Rows are points. Each copy is the shape, with its points in the same order, turned, moved and blurred by noise. Some copies are also mirrored. Which?
(in the rows, 128 means zero)

Shape (8 x 3):
[[ 81 114 110]
 [114 119 124]
 [124 117 163]
 [173 110  85]
 [117 178  85]
 [160 113 113]
 [159 112 163]
 [103 163 126]]
Copy 1 (8 x 3):
[[160 158  91]
 [139 139 116]
 [102 129 114]
 [163 140 184]
 [193  92 114]
 [140 134 162]
 [ 93 123 150]
 [154 102  94]]
Copy 1 is: mirrored
Copy 2 (8 x 3):
[[176 182 145]
 [152 156 141]
 [150 123 150]
 [ 85 168 106]
 [162 172  67]
 [104 146 117]
 [118 106 145]
 [179 146 102]]
Copy 2 is: only turned
Copy 3 (8 x 3):
[[102 153 143]
 [119 141 113]
 [141 162  87]
 [ 98  79  86]
 [149  94 159]
 [116 108  81]
 [142 141  59]
 [157 132 143]]
Copy 3 is: mirrored

Shape (7 x 4):
[[139 135 125 120]
 [138 150 145 104]
 [125 138   7 125]
 [127 138 126 144]
 [134 159 152 133]
 [139 102 141 125]
 [ 90 116 140 110]]
Copy 1 (7 x 4):
[[126 105 125 129]
 [111  96 128 104]
 [217  95  71 176]
 [117 123 110 141]
 [ 94 110 112 116]
 [122 125 156 136]
 [138 148 135 100]]
Copy 1 is: mirrored
Copy 2 (7 x 4):
[[114 137 136 134]
 [ 85 140 136 131]
 [201 223 138 116]
 [127 129 112 138]
 [ 90 137 110 145]
 [121 105 151 128]
 [108 117 126  81]]
Copy 2 is: only turned

Shape (10 x 6):
[[151 114 143 174 133  43]
 [141 168 152 111 137  94]
 [117 134 133 130 132 153]
 [132 157  93 118 148 145]
 [ 99 128 139 100 153 143]
 [ 89 161 136 111 107 153]
 [100 174 124 110 143 156]
 [ 99 117  41 101  49 146]
 [131 150 141  95 149 164]
 [ 84 142 136 109 134 117]]
Copy 1 (10 x 6):
[[176 104 161 138 203 132]
 [126 162 143 103 168 103]
 [113 126 113 108 114 129]
 [119 156 150 103 102 147]
 [ 85 139 118 134 120 118]
 [ 87 150  91  88 130 141]
 [ 80 153 126  87 115 133]
 [138 183  69 128 106 231]
 [105 157 118 105  99 101]
 [ 83 145 116 124 154 137]]
Copy 1 is: mirrored
Copy 2 (10 x 6):
[[ 94 152 113 178 172  70]
 [ 95 173 127 126 126 132]
 [142 119 139 116 126 136]
 [132 124 141 118 149 175]
 [164 147 126 104 112 139]
 [126 136 176  79 120 141]
 [144 146 161  94 117 161]
 [141  90 141  24 220 122]
 [133 129 123  97 110 164]
 [143 165 147  99 127 127]]
Copy 2 is: only turned
Copy 3 (10 x 6):
[[109 113 213 160 178 145]
 [145  95 170 104 124 117]
 [150 139 111 117 139 143]
 [152 136 119 138  95 144]
 [154 151 127 102 138 111]
 [156 147 115  66 126 167]
 [177 142 117  94 113 152]
 [ 61 178  89 112  94 188]
 [158 123  98 106 118 114]
 [151 149 151  92 135 142]]
Copy 3 is: only turned

Shape (14 x 9):
[[169 137 165 113 132  78 138 126 105]
 [135 133 144 142 135 107 162 182 124]
 [134 146 171  95 152 163 110 134 116]
 [154 102 116  83 153 108 138 121 131]
 [108 131 183 109 136 148 111  64  54]
 [139 153 128 163  92 178 172 128 125]
 [123 110  91 178 147 150 134 188 123]
 [102 166 141  95 167 137 136 138 103]
 [104 167 120  83 182 174  96 122 137]
 [169 150  85  73 131 135 105 166 138]
 [124 129 130 130 128 188 158 174  82]
 [ 93 134 142 147 148 112 138 110  84]
 [ 72 117 135 129 104  84  89 145 166]
 [100 124  92 163 126  85 116 131 107]]
Copy 1 (14 x 9):
[[ 94  98 150 102 118 113 110 123 194]
 [155  67 138 121 138 112 131 152 168]
 [135 107 136 124 110 156 149  74 147]
 [103 106 164 105 106 137 100 138 121]
 [ 94 154 148 137 175 153 121  46 170]
 [197 153 108 122 144 135 123 143 172]
 [168  87 124 114 167 155 165 185 123]
 [133  83 138 163 127 169 117  99 151]
 [128 103 112 152  99 204 131  89 108]
 [121 114 147 136  57 160 150 166 131]
 [192 118 164 143 153 153 162 127 150]
 [112 103 126 142 187 145 110 114 161]
 [ 89  86  73 151 138  83 142 137 107]
 [ 92 104 107 141 178 136 125 179 143]]
Copy 1 is: mirrored
Copy 2 (14 x 9):
[[ 75 156 122 112 175 153 138 107 124]
 [113 100 118  77 152 125 144 108 122]
 [121 118 166 157 129 156 146  98 163]
 [ 81 129 111 138 130 158 145 156 152]
 [104 197 158 191 129 105 162  78 160]
 [138 119 174 110  99 110 125 108  81]
 [146  86 100  83  90 109 110 110 148]
 [ 90 112 172 138 137 105 153 113 177]
 [119 104 184 169 116 125 122 148 199]
 [ 80  63 130 147 123 166  94 139 150]
 [117  84 141 122  83 106 153  78 130]
 [111 161 133 124 139  77 147 107 156]
 [158 104  94 155 203  95 108 146 142]
 [114 134  89 114 143  72  93 126 137]]
Copy 2 is: mirrored
